Each row is a point. The last column is the point's height on a tilted bowl or saddle (a function of degree 2), plus a little noise. Count its main directions that bend up, bend down and stay straight.
In the rows, 128 means zero.

Points (18 x 4):
[[196  69 114 205]
 [139 128 102 133]
 [ 63 171  58 169]
 [108  69 161 164]
 [151  89 177 167]
 [189 112 157 179]
 [153  59  74 194]
 [102 124 219 179]
 [102 152 199 155]
 [163 123 123 145]
 [ 80  48 128 190]
 [150  99 206 186]
 [115  73 116 152]
 [ 65 104 176 159]
 [131 100 152 138]
 [178 160 129 169]
 [ 80 144 189 149]
 [155 106 192 172]]
Directions: 3 up, 0 down, 0 straight

Points:
[[187 100   7  56 246]
 [117 127 112 150 147]
 [158 167 156 188 164]
 [ 72 134 156 187 180]
 [121 102 158 148 145]
 [181 181 149 111 165]
 [ 78  81 136  69 175]
 [127 137  93 116 143]
 [ 60 134 121 134 162]
 [145  68  79 100 172]
 [112 157 101 125 132]
 [105  40 112 184 134]
 [123 102 131 113 148]
 [ 94 169 209 139 204]
 [ 92 140  99 122 143]
 [123 125  93 135 149]
 [175  82  86  58 174]
 [ 83  86 131 119 170]
 [188 124 123 105 151]
 [120 121  55 116 163]
 [ 78 119 148 170 171]]
Directions: 2 up, 1 down, 1 straight

Points, 44 rows:
[[ 84  92  94 182 129  64 209]
 [115 139 127 157 129 139 155]
 [103 191 133 178 107 124 160]
 [ 41 153 120  76 139 115 205]
 [103 127  99 174  94 129 159]
 [ 88 119 147 121 158 134 163]
 [121 121   7 199 133 145 137]
 [ 75 128  77 118 167 171 180]
 [140  38 142 105 148  76 175]
 [144 158 139 170 145 116 159]
 [123 152 120 107 165  76 172]
 [ 59 159  59 133  35 193 184]
 [113 162 144 159 193 106 175]
 [139 137 167 149 117 151 153]
 [119  66 155  73 168 176 183]
 [116 129 147 141  67 192 153]
 [162 104 108 164 104 138 149]
 [126 142 100 136 135 134 154]
 [153 143 138  83  85 127 153]
 [202 131 118 115  87 127 142]
 [107  61 190 220 204 115 196]
 [ 82 131 185 138  45  82 159]
 [104  97 137 145 148 147 159]
 [ 74 152  97  71  57 105 180]
 [ 88 123 132 143  91 126 159]
 [114 139 172  80 122  74 170]
 [169  99 192 138 111  80 194]
 [123  94 185 128 193 146 168]
 [ 93 189  50 148 152 166 193]
 [168  79 210 104 125 153 208]
 [138  99  95 133  86 188 156]
 [128 101 150 150  94 203 166]
 [170  99 179  83 160 148 183]
 [123 213 130 107 137 157 164]
 [ 95  42 246 165 170  94 202]
 [200  94 135 159 153 133 166]
 [131  92 124 112 106 152 158]
 [185 102  85 124  64 171 145]
 [169 111 112  67 141 163 156]
 [ 71  91 142 146  95 154 154]
 [154  92 149  95 133 108 163]
 [147 141 116 149 125 146 149]
 [ 69 142 188  74  37 132 138]
 [108  98 136 152  91 145 155]]
Directions: 2 up, 1 down, 3 straight

Points (76 x 9):
[[138  96 114  52  75 177  94 155 183]
 [141 171  84 141  80 131 130 122 118]
 [105 173 116 162 113 121  89 111 131]
 [153 176 124  97 161 174 148 172 122]
 [ 73  30 109 104 110 176 173 115 138]
 [155 149 105 139 130 159 113 132 126]
 [145 122 146 146 137  87 133 160 151]
 [168  75 173 145 134 140  74 187 214]
 [148 126  87 169 171 158  92 149 151]
 [131 137 165  98 139 178 156 147 116]
 [149 169 203  88  76 166 120 140 161]
 [152 129 143  80 232 116 114  94  98]
 [220 102 134 116 121 146 103 186 183]
 [120 159 144  84 176 168 172 123  96]
 [ 97 114 118 150 157 134 220  97 140]
 [169 140 129  84 127 136 207 131 143]
 [125 100  85 124 190  67  84 132 162]
 [ 69 150 109 134 113  72 141 155 109]
 [120 115 159 105 124 157 125 131 124]
 [161 158  75 179 169 198 146  95 138]
 [128 120 108 143 127 115  90 149 134]
 [ 87 101 188  73  93 119 207 123 147]
 [122 150 143 105 150  27 123 118 157]
 [206 155  43  93 167 147  84  96 115]
 [183  75 121 107 100  97 172 118 155]
 [168  60 198 164  91  92  95  79 153]
 [ 83 135 169  86 160 146  98  65 103]
 [128  70 144 142  51 137 129 145 168]
 [112  65  57 158 128 110 174  87 127]
 [116 103 179 173  70  16 197 118 165]
 [160 146 129  95 134 130 101 104 110]
 [166  81 175 149 123 106 136 146 164]
 [ 31 151 136 198 121  88 138 126 152]
 [ 64 155 104 135  91 143  57 161 154]
 [ 93 132 148 198  94 136 132  81 150]
 [ 89 178  94  90  53  88 116 170 100]
 [106  90 192 110 148 150 130 196 177]
 [130 214  80 152 151 141 148 147 129]
 [139  69 144  53 102 119 134 146 161]
 [183 152  82 144 188 100 135 162 135]
 [ 96 102  60 119 106  84 110  92  85]
 [108 134 181  76  87 136  78 139 162]
 [ 65 165 134 129 163 168 163  83 119]
 [179 113 133 106 179  87 160 145 152]
 [180 183 204  63  97 146 125 126 134]
 [121  58 138  85  92 125 119  60 136]
 [108 102  51  75 191 123  87 110 138]
 [117  95 110 162 108 146 177 191 162]
 [167 134 153  82 136 125  65 180 164]
 [135 125 128 141 183  99 147 127 138]
 [120 110  69  67  99 142 152  81 123]
 [142 153 177 107 112 112 117 164 150]
 [ 94 204  85 129  63 111  99 176 113]
 [172 119 227  77 198 119 140 151  90]
 [154 119  92  79 147 155 135 152 123]
 [161  93 150 136  97 122  85 144 162]
 [133 115 107 183 141 105  62 193 192]
 [109 198 109 123 150 130  92 124 128]
 [ 90 249 174 172 103 104 197 193 249]
 [118 129 172 155 116 141  56 143 174]
 [135 142 104 198 148 159 133 150 162]
 [180  65 112 175  91 107 134 131 172]
 [132 149 155 172 101 105 100 106 134]
 [ 82 155 117 142 143 119 105 101 125]
 [175  98 181 144  94  96 148 144 163]
 [219 164 151 135 176 142  87 115  79]
 [122 183 187 135 108 113 147  48 118]
 [128 140  68 152 133 131 130 121 109]
 [131  28 121 132 181 157 113  36 159]
 [177 111  95  61 182 101 104 121 137]
 [124 164 165 171 131 159 160 177 172]
 [ 99 136  92 122 104  96 143 136  95]
 [ 74 113  74 134  96 176  91 110 137]
 [ 93 114 148 126 101 192 140 158 156]
 [ 54 110 178 111  91  54 154 184 168]
 [120 126 149 197 156 160  74 116 172]]
Directions: 5 up, 1 down, 2 straight

Points:
[[137 129  66 171 125  63 143 130 142]
 [179 103 160 117  99 129 155 199 154]
 [122 160 137 107 139 139 151 170 129]
 [141 163 168 134 121  88 130 172 135]
 [190 106  90 101 155 108 142 146 129]
 [138 128 145 131 136 195 131 120 140]
 [171 107 131 129 126 184 125 156 157]
 [138 160 165 103 149 108  80 146 145]
 [141 145  95  71  74 143  81  99 152]
 [144 147  85  63 101  90 131 202 174]
 [152 124  84 138 132 132 135  42 131]
 [ 98 141 182 138 109 153 153 117 107]
 [151 175 198 107 160 156 119 121 158]
 [145  95  75  80  79 249 115 155 249]
 [ 86 138  77 143 111 115 214 105 101]
 [189 141 125 173  92 121 154 178 155]
 [129 124  93 109  65 129 108 144 150]
 [166  58 134  90 118 112 165 141 121]
 [ 72 216 109 121 104 101 165 130  84]
 [111 133 175 103  89  97 143 148 124]
 [107 132 136 101 134  60 111 119 143]
 [199 181 144 138  87 112 149 170 170]
 [ 96 172 158 117 114 125  94 138 120]
 [ 90 143 106 134 139 128 135  55 108]
 [116  82 102 166 120 134  81  72 159]
 [121 101 193 126 176 140 125 104 138]
 [ 77 145 186 102  93 134 170 107  83]
 [131 140  89 173  67 126 150 113 155]
 [145  91 134 118 115  99  74 161 114]
 [116 164 117  91 118 182 120 145 135]
 [139 151 125  47 185  88 160 130 174]
 [111  95  96 135 166 218 183 193 211]
 [ 98 119 136 115 119  87 110 131 127]
 [136 151 121 113  61 135 116 201 155]
 [104 139 140 143 144 102 150 114 116]
 [ 51 102 105 102 109 121 147  91 111]
 [118  92  74 117 102  89 119 133 153]
 [ 60 172  81  64 154 125 167 140 116]
 [101 155  85 130 149 185 150 218 138]
 [ 59 137 153  84  42  79 146 106 109]
 [160  96  90 125 111  96 134  99 131]
 [173  94 103  93  75 104 126 125 138]
 [133 127  91 117 130 136 117 134 136]
 [141 101 103 101  98 141 101 148 140]
 [113 138 145 158 125 115 172 131 118]
 [123  57 202 163 127 108  99  94 114]
 [119 101 103  81 144 144 134  96 129]
 [ 79 149 123 144 149 108 121 143 123]
 [ 73  36 138 114 111 134  61  74 127]
 [100 131 121 129  81 154 192 138 123]
 [157  93 135 173  93 153 126 180 159]
 [169 179  98 114 108 117 116  93 154]
 [ 99 132 118  94 110  52 125 142 150]
 [124 125 101 114 117 125 124 147 130]
 [131 134  67 101 108 153  87 105 167]
 [138 128 177 150  85 138 111 181 139]
 [100 101 155 147  88 138 161 168 146]
 [157 141 116 150 119  85 118 120 131]
 [131 118 129 137 112 123 155 186 135]
 [155 127 117  45 175 139 140 101 163]
 [157 145 154 147 130 142 137 111 122]
 [109 119 146  87 128 118 141  83  99]
 [ 81 156 203 117  89 189 155 125  95]
 [144  95  72 178 178 149 173 124 141]
 [177 180  80 120  92 136 122 108 169]
 [ 78 162 146 176 149 129 168 135 110]
 [119 146 101 122 170 118 151 193 116]
 [ 91 156 128 122 116 142 140 137 107]
 [121 139 142 145 119 149 111  77 110]]
Directions: 5 up, 2 down, 1 straight

Points:
[[140 128 139 193 140 132 105 158 135]
 [162 100 183 129 145  86  96 110 145]
 [174 191 137 104 130  82 131 121 165]
 [108 126 150 129 105 118 135 141 150]
 [ 66 110  75 174 190 133 150 145 177]
 [ 88 124 162 180  89 159  98 131 171]
 [ 94 150  94 101 140  91 132 197 168]
 [108 114 117 104 128  99 103 124 151]
 [112 147  56 100 113 152 174 181 196]
 [128 139 198 142 189  80 230 118 197]
 [139 158 105 130 103 105 133 157 155]
 [158 198  92  81 151 176  97 135 201]
 [153 143 144 141  97 188  68 100 180]
 [ 88 146 120 168  76 170 117 100 161]
 [105 117  57 141 114 143 185 152 163]
 [110 119 149  42 146 133 171  95 183]
 [136 133 120 154 184  96 135 107 138]
 [216 142 155 119 114  93 139  69 182]
 [195  77 174 137 128 117 176 120 155]
 [ 89 109 122  87 161 134  73 104 175]
 [140  96 174 119 105 119 176 122 160]
 [179 145 125 128 117 127  63  72 162]
 [162 166 132  36 152 169 164 147 196]
 [140 108 161 100 161 167 140 161 146]
 [193 110 141 123 126 123   7 109 184]
 [ 85 119 126 138 156 173  76 129 176]
 [118 151 190 165 172  92 168  88 170]
 [ 92 138 134 118 117  75 141 145 155]
 [109 125 105 104 113 120 124  93 150]
 [ 97 137 163 157 139  85 163 131 143]
 [ 80  80  91 158 121  83 114 120 153]
 [103  94 151 130 107 132 148 116 145]
 [145 118  87 183 130 117  95 111 137]
 [120 138 119 103 170 218  93 121 184]
 [145 148 102 128 146 116 165 148 143]
 [100 101 129  86 103 117 142 138 160]
 [152  87 122 129 140 152  88 122 130]
 [ 80  43 138 109 147 128 114  71 149]
 [ 89 219 203 105 185 167 130  94 249]
 [128 125  52 140  97 118 172 127 159]
 [141 144 151 165 148 143 116 119 141]
 [ 89 110 127 141 145 124 148 160 143]
 [108 154 116  75 161 122 101 133 171]
 [188 154  78 130 144 145 111  55 152]
 [135 108 155 151  96 119 161 162 149]
 [ 92 166 108  95 105 185 129 102 192]
 [ 99  94 107 132 162  62 105 157 151]
 [238 135 134 113  97 188 145  90 191]
 [138 121  87 119 124 132 149  82 134]
 [115  81 128 171 160 141  76  95 147]
 [175  98 105  96 124 111 135  69 136]
 [123 146 129 170 127 110 155 128 136]
 [110 127 126  93 158 148 113 116 153]
 [ 79 146 125  84 157 130 161 105 179]
 [ 71 135 125 216 178 170 141 159 186]
 [148  69 147 133 148 171 125 141 132]
 [106 129 144 108  92 131 103 137 171]
 [114 158 139 194 150 190 163 132 177]
 [122  58 148  98 125 125 190 103 145]
 [100 146  99  52 164 125 118 163 183]
 [129 101 146 116 132 132 126 129 137]
 [138 112 141 187 137 123 132 138 131]
 [138 121 116 115  66  35 104 169 191]
 [136 146  76 145 153 203 129 216 204]
 [ 80 147 183 190 120  78 161 139 144]
 [121  98 163 138 157 117  42 156 162]]
Directions: 6 up, 1 down, 1 straight

Points (68 x 9):
[[173 113 164 122 192 112 174 125  84]
 [117 113  65 126 160 114 160 170 115]
 [ 88  73 178 151 149  90 127 136  94]
 [124 125 102 152 111 181 146  98  78]
 [121 138 107 100 115  98 112  93 115]
 [159 151 168 135 107 140 125  96  88]
 [114  76 106 114 111 114 140 158 122]
 [157 180  78 138 102 102 151  82  57]
 [103  81 130 138 100  63 159 177  93]
 [105 168 139 193  79 149 125 164 205]
 [178 117 158 136 110 150 151  63  84]
 [128 116 175  85 145 144 130 138 144]
 [ 79 107 127 122 111  96 170  89  95]
 [121  68  97 183 130  94 104 156  75]
 [126 141 141 115 178  98  83 132  92]
 [ 85 164 134 139  85 104 141  98 112]
 [ 90 139 139 107  72 141  72 107 121]
 [ 72 141 112  91  78 149 141 132 127]
 [ 98 117 114 174 153  92 131 116 105]
 [101 130 126 139 128  86  85 166 186]
 [109 159 166 144  99 150 117 130 148]
 [155  58 131 150 121  87 122 156  76]
 [131 148  89  71 132 122 150 154 140]
 [121 108 108 129 175   7  96 133  20]
 [148 144 151 125 164 175 132 144 113]
 [136  84 127 119 115 118 124 181 126]
 [162 177 123 136  83 178  92 109  74]
 [179 121 161 151  92 133 156 102  78]
 [141 140 204 128 173 167 152 129  74]
 [143  67 104 178 127 137 101 126  40]
 [ 53 151 163  87 142 167 131 166 139]
 [ 89 130 168 108  92 103 193  96  75]
 [123 110 192  90 114 117 126 105 125]
 [147 127  93 129 164 159 136 107  99]
 [ 20 195  76  76 191 120 132 182 118]
 [165  69 127 144 106 137 148 145 106]
 [155 126 179 111 165 215 128 124  82]
 [117  79 150  91 140 108 173 108 164]
 [153 112 199  92 175 162 120 117  99]
 [122  88  95 128 156 189 150 100 100]
 [128 122 115 129 124 101 122 156 156]
 [146 117 117 126 137 118  64  93  77]
 [ 88 124 128  40  95 131 107 121 115]
 [119  50 105 119 103 164 105  60  89]
 [147 156 158  78 147  99 159 176 111]
 [129 140 156 118 156 173 158 107 137]
 [139 129 193  87 114 156 137 122 137]
 [126 154  92 137 123  91 167 158 172]
 [159 100 138 143 130 138 126 113 110]
 [101 122 107 134 156 162 162 141 137]
 [216 106 111 150 116 180 129 117  42]
 [ 88  82 154  83 194 128 136 143 117]
 [128 132 172 118  90  60 132 118  65]
 [135  71  96 107 109 103  98  87  95]
 [102 142 160 144 115 126 138 177 187]
 [ 88 167 146 159 125 125 157 149 186]
 [139 176  58 158  71 147 134 160 162]
 [128 159  41 118 168 140 112 109  53]
 [126 148 138 138 132 141 101 167 169]
 [189 106 130  97 163 108 148 106 119]
 [132 160 120  85 128 154 122 124 145]
 [154 100 121 122 151 123  90 127  98]
 [117 142  99  78  61 110 126 149 109]
 [151 146 124 122  82 146 115  98 100]
 [125 153  94 139 136 136 140 132 151]
 [126 151 154  73  91  91 145  53  46]
 [115  21 102 132 135 122 109 168  51]
 [168 127  98 139 128 104 100  86  58]]
Directions: 1 up, 6 down, 1 straight

Points (65 x 9):
[[ 90  61 129 154 137 115 185 178 150]
 [132 100 143  60 178 178 160  86  95]
 [120 152 146 137 199  98 156 112 124]
 [153 142 135  98 149 182 100  74 154]
 [ 97  64  99 144 117 173  85  63 177]
 [179 142 115 134 146 184 140 142 132]
 [190 135 153  88 110 100 115 152 142]
 [187 173 118  95  78  85 235 155 149]
 [140 122  59  41 142 123 175 112 143]
 [ 50 209 133 170 140 101 178 121 150]
 [141 117  78 122 201 107 161  55 171]
 [123 187 174  70 110 132  99  85 117]
 [135 101 110 171 182 102 137 145 146]
 [ 47 110 217 137 136 108 157 117 149]
 [ 80 162 111 182 191 234 103  86 230]
 [ 74  62 126 177  48  99 118 104 214]
 [ 69 105  74 120 170 102 167 186 147]
 [152 134 122 110 107 142 104 103 143]
 [ 60  19 147 135 140 175  62  54 198]
 [113 119 118 146 101 145  96 160 125]
 [108 183  28 177 137 152 120 141 200]
 [ 66  67  90  75 111 109 137 121 158]
 [197  80 121 158 136 135 142 116 162]
 [ 83 146 169 110 129  89 108 136 137]
 [ 76 155 198 128 101  74 126 112 146]
 [152 121 142  38 127  82  97 145 145]
 [118 171 148 171  97 121 111 178 127]
 [149  76 122  37  90 174 109 157 137]
 [191 133  88 149 155  70  61 145 184]
 [109 134 148 175 137  80 103 141 153]
 [107 114 176 226  67 224 122 125 189]
 [160  94 148  96 151 134  63  98 158]
 [ 96 106 109 121  80  19  86 146 219]
 [170 127 133 187 141  55 163 131 158]
 [ 98 161 123  81 125  73  80 164 149]
 [166 135 189 171  96  96  20  74 195]
 [106 169 137 129 111 103  43 169 138]
 [146  26 153 140  35 143  96 193 178]
 [ 75 154  81 111 158 160 191 100 117]
 [122 132  86 224  34  46  78  81 249]
 [122 105 171 108 158 121 178 101  98]
 [ 66 139 158 111 123 117  86 135 147]
 [ 93 148  81 117  74 229 136 100 207]
 [136 110 195 157 108 117 145 112 135]
 [136 239 197 212 214 124 198  70 128]
 [192  65 197  68 177 118 121 137 192]
 [ 99 179 152 137 193 148 133 161 128]
 [108 170 200 119 117 137  68 122 132]
 [148 208  66  78 159 116  89 141 177]
 [124 146 137 162 109 192 145 136 131]
 [ 93 111 105 199 176 165   8 140 169]
 [225 114  95 224 113  82 113 151 164]
 [181  87 107 217 137 208  63 172 106]
 [139 149  69 139 136 101 174  43 190]
 [ 80 121 126 147 124 148  86 148 141]
 [118 107  97  79  74 107 164 125 164]
 [153 113 158  84 144 142 118 148 116]
 [158 123 114 185 181 231 121 147 156]
 [136 123  88 111 175  86 132  89 165]
 [113  99  71  63 200 128 106 182 137]
 [ 68 158 118 139 200 122 156 129 133]
 [175 181 201 151 109 117 202 227 116]
 [145 134 157 119 133 164 132  57 143]
 [184 149 173 249 114 135  86  65 201]
 [125  67 143 195 126  95 140 211 161]]
Directions: 5 up, 1 down, 2 straight

Points, 66 rows:
[[112 132 162 124 112  49 140  80  85]
 [132 115 145  69 127 150 136 111 104]
 [142  76 100 145  84 165 173 112 148]
 [ 88  95 108 164 100  75  95 111 105]
 [168 156  48 132 170 111 136 116 206]
 [ 91  44 170 148 128 135 126 100 126]
 [120 198 177 149 128  99  85 119 194]
 [151 175 136 150 110 155 167 153 135]
 [121  92  86 134 195 143 208  94 165]
 [ 94 213 132  99 122   7 120 152 152]
 [117 172 134 145 124 111 101  72 181]
 [146  80 142 156 139 111 166 128 118]
 [159  92 119 205  70 168 132 130 137]
 [ 54 118  78  98 136 129 137 140 144]
 [120 116 120 129  87 112 188 168 109]
 [158 119 124  91 127  45  77  77  80]
 [143 121 114 150 140  99 142 137 132]
 [117 184 139 206 143 131 194 158 145]
 [114 154 124 164 178 154 121 115 220]
 [164 115  85 177 192 152 124 139 174]
 [153 154  65 135 101  94 105  56 175]
 [111 107 144 104 128 134 131 160 114]
 [111 141 178  88 138 192 155 155 163]
 [112 105 121  85  37 112  68  71  73]
 [131 127 159 176 116 115  78 109 174]
 [133 134 123 137 108 157 161 183 138]
 [153 102 141  79  98 201 144 171 153]
 [131 153 157 106  96 161 149 126 133]
 [183 143 108  95 150  81 113 128 134]
 [137 221  84  81 101 113 163  92 225]
 [118  36 107 137 124 153 174 160 149]
 [126  94 165 127 198 107 110 166 142]
 [ 97 122 140 163 121 142  97 126 170]
 [104 135 178 120 118 105  71 135 114]
 [139 151 171 128 129 125 173 147 121]
 [ 70  49  98 132 227 136 140 163 171]
 [ 88  88 147 126  87 174 154 114 155]
 [153 142  99 121 113 110 150  98 142]
 [142 168  86 135  90 141 143 104 159]
 [133 190 188 174 192  81 155 155 220]
 [127 162 130  61 161 144 172  49 165]
 [ 99 188 108 154  84 112 143 198 153]
 [162 138 126 114 188 163 133 122 177]
 [158 156 138 170 107  63 134 138 148]
 [ 98  96 131 146 136 112 127 110 113]
 [139 124  85 135 130 135 142 117 146]
 [117 101 102 134 122 116  89 132 114]
 [155 105  97 105 136  79 185 109 136]
 [ 79 116 151 128 140 114 142 100  92]
 [113 150  94 150  35 172  76  72 206]
 [ 96 207  98 117  97 146  53 147 212]
 [138 142  56 116  43 107 146 120 121]
 [144 134 136 100 175 159 171  98 160]
 [114 126 148  89 164 173  95 192 186]
 [115 125 137 152 125  46 124 125 114]
 [104 117  50 126 159 146 101 182 200]
 [118 127 108  98 149 147  93 141 143]
 [124 143 112 118 150 139 111 161 162]
 [144 175 106 106  83 100 133 103 137]
 [135 191  84  86 113 132 149 117 189]
 [ 91 206 198 198 128  36  82 130 246]
 [104 170 164 182 102  70  68 146 186]
 [123 144 128 134 104 163 143 154 149]
 [ 83 113 189 144 120 101 174 122  67]
 [182 143 108 145 111  58 138 164 132]
 [128 170  64 163  94 108 108 105 168]]
Directions: 4 up, 2 down, 2 straight
